Rows are points. To make a cloud, some directions were put in groups of two or more. Within a group, all points are equally far from the middle, so they leave a hole (a ring in 2 directions, a hollow ball in 3). The other directions are filled evenly. Then the cloud was stretched, turned, moved and blurred a little. Count the holes, and give their numbers of directions, smallest first.
In the rows, zero is written as 128.

Cloud (14 x 2):
[[ 88 147]
 [127 207]
 [176 116]
 [ 92 125]
 [146 198]
 [ 98 110]
 [173 101]
 [146  74]
 [154 190]
 [160  81]
 [ 88 154]
 [157  79]
 [ 89 138]
 [176 118]]
Holes: 1 (2)

Cloud (22 x 3):
[[ 95 159 157]
 [103 134 175]
 [ 72  91 158]
 [119 139 184]
 [118 106  68]
 [ 91 139 162]
 [ 42  96  83]
 [ 60 103 141]
 [113  46 134]
 [ 95  93  56]
 [107 112 176]
 [159 118 165]
 [158 108 147]
 [ 99 100 172]
 [ 78 127 152]
 [163 133 178]
 [151 140  88]
 [ 72  79 159]
 [122  95 172]
 [148  92 129]
 [ 80  98 163]
 [ 71  81  49]]
Holes: 1 (2)

Cloud (31 x 4):
[[180 112 159 148]
 [152 126 164 136]
 [169  82 117 143]
 [ 11 160 161 132]
 [106 128  68 121]
 [227  82 135  87]
 [114 152 127 151]
 [ 98 153 176 116]
 [ 70 142 155  97]
 [139 184 136 131]
 [162  59 106 133]
 [146 116 123 149]
 [ 84 124 102 159]
 [215  81 131 122]
 [122 177 108 127]
 [110 145  99 161]
 [ 90 130 156 167]
 [110 123 124  87]
 [ 31 184 116 147]
 [149  85  97 156]
 [164 137 110 136]
 [163 142 131 103]
 [146 111 182  97]
 [132 116 197 138]
 [ 70 175  99 154]
 [158 149 152 123]
 [144  95  85 120]
 [249  70 117 127]
 [137 118 136 138]
 [207  74  78 128]
 [207  50 136 110]]
Holes: 0

Cloud (55 x 6):
[[168 136 123 140  97 163]
 [137  87  76 172 146  60]
 [158  93  95 147 156 152]
 [126  45  89  63  90 138]
 [103  89  88 155 135  96]
 [133 130 121 112 106 142]
 [ 89 178 122 109 143 129]
 [106 120 145 188 110 115]
 [126 144 139 186 198  93]
 [173 158 112 184 113 111]
 [157 118  95 152 123 138]
 [ 54  79 126 143 122 122]
 [ 97  26 212  82  77 189]
 [111 138 197 100  88 132]
 [ 83 119 152  31  74  93]
 [170  53 138 127 165  82]
 [135  44 140  87  82 126]
 [143  55 147 154 116 136]
 [ 86 123  70 140 123 148]
 [115 106 144 182 180  88]
 [138 144 164  69 119 103]
 [130  39 190  94 102 125]
 [136 140 115  95 188  46]
 [194 105 120 161 180 125]
 [116 122  50 120 145 148]
 [ 68 160 168  94 124 203]
 [105 170 118 140 154 193]
 [106 170 108 137  78  96]
 [123 179 149 140 136  80]
 [108 162 185  93 105 159]
 [ 92 103 138  66  94  79]
 [124 159 154 231 156 109]
 [160 101  61 113 170  83]
 [118 143  75 133 113  89]
 [150 109 151 166 117 186]
 [153  56  78 140 109 116]
 [154 145 121 184 201 108]
 [ 77 134 176 147  80 138]
 [ 80 132 105 110  93 162]
 [134  80 114 137 148  74]
 [175 180  79 243 211 158]
 [115 125 157 145  54 131]
 [204 161 104 156 128 152]
 [110  87 116 108 160 212]
 [162  69 173 140 109 159]
 [166 100  68 104 112 146]
 [ 51 172  85  58 136 158]
 [ 90 158 156 169 125 151]
 [ 80 140 144 131 147  72]
 [122 110  94 136 157 116]
 [127  37 183  71  83 195]
 [133 103 114 130 128 100]
 [ 92 136 168  80  61 135]
 [147  93 133 204 159 115]
 [167 131  88  36 106 126]]
Holes: 0

Cloud (80 x 8):
[[179 114 122 136 104  95 104 186]
 [160 160  67 185 131 114 133  92]
 [118 131 149 160 137  43 121 132]
 [152  64 145 133  74 104 110 141]
 [129  91 168 149 101 151  87  78]
 [117 151 166 211  70  30 124  81]
 [139  62 142 130 111 121 118 189]
 [102 126 124 133 102  96  91  95]
 [163 136 138 176 161  99 204 139]
 [163  57 169 104 118 126 120  86]
 [136 152 101 198 128  95 217 146]
 [168 102  86 141 163  89 212 125]
 [116 135 138 132 116  70 114 153]
 [119 175 121 215 128  92  86 161]
 [146  70 160  95 120 150 131 150]
 [147 113  77 114 194  45 213 130]
 [163 147 157 171  86  81 107 137]
 [ 91 189 161 190 107 108  98 173]
 [154  98 116 139 116 124 190 170]
 [123  85 193 112 166 114 134 157]
 [168 115  80 145 142 132 174  96]
 [142  66 165 163  66 102 104  86]
 [140  69 109 171  75  69 109  50]
 [103  59 170 140 151 105 185 167]
 [152  64 184 155  58  57 122 108]
 [113  48 133 104 119 110 183  72]
 [155 188  99 218 100  64  86 131]
 [135  81 144 192  89  53 168  69]
 [142  93  84 106 171 114 206 112]
 [160 151 118 194 123  79 137  67]
 [134 109  94 116 173 125 185 145]
 [136  64 196 132  96  90  96 163]
 [142  30 129 141 103 140 145  87]
 [129  74 158 137  80 159  69 106]
 [129 110 104 159 141  22 195 143]
 [131  26 132  94  49 155 132  89]
 [155 110 138 121  99  32  77 133]
 [157 144  76 147  92  51  98 160]
 [101 179 135 161 149  85 130 111]
 [155 115 114 114 156 177 122 183]
 [113 144 185 199  83  38 124  81]
 [ 86 126  99 178  88 113 166 156]
 [171 139  59 149 153 120 150 129]
 [129 117 167 193  75  85 158  89]
 [166 107 109 175 132 131 154 153]
 [183 135  48 188 130  61 173 158]
 [ 91 180 123 144 125  95 108 106]
 [104 130 160 125 101  75 132 181]
 [130 162 169 188  86  99 129  87]
 [136  24 133  99 136 155 206  95]
 [156 165 164 210  93 138 182 113]
 [117  49  86 148 175 122 119 136]
 [105 186 135 162 151  79 132 113]
 [177 171  34 167 147  75 169 131]
 [159  93 103 144 126 110 145 124]
 [169 112 124 160 132 101 127 181]
 [136  89 170 131 184 161 142  92]
 [ 91 104 141 123 112 105 133 134]
 [ 98  87 141 197 120  70 199  86]
 [119 142  85 200 108 108 148  77]
 [147  78 161 106  77 114 141  89]
 [137 115 160 182  73 141  90 151]
 [186 172  90 223 110  99 194 141]
 [115  50  87 123 100  79 128 115]
 [ 99 105 125 214 145  74 132 113]
 [135 152 113 204  43  88 120  82]
 [114  77  79 155 110  67 207 126]
 [130  90  96 145  64 140 144  80]
 [115 182 170 155 114 177 126 125]
 [140  88 173 215 139 144 151 136]
 [129 110 142 212 125 132 184 126]
 [130 174 107 217 104  77 116 134]
 [163  95 139 202 119 163 147 152]
 [120  63 111 159 132 159 214 139]
 [156  84  90 107 105 129 115 153]
 [182 143  86 163 122 119 179 169]
 [134 132  93 189  77  93 128  83]
 [101  91  97 139 177  95 166 152]
 [ 97  56 108 117 128  55 114 136]
 [ 97 165 100 189 148 140 165 130]]
Holes: 0
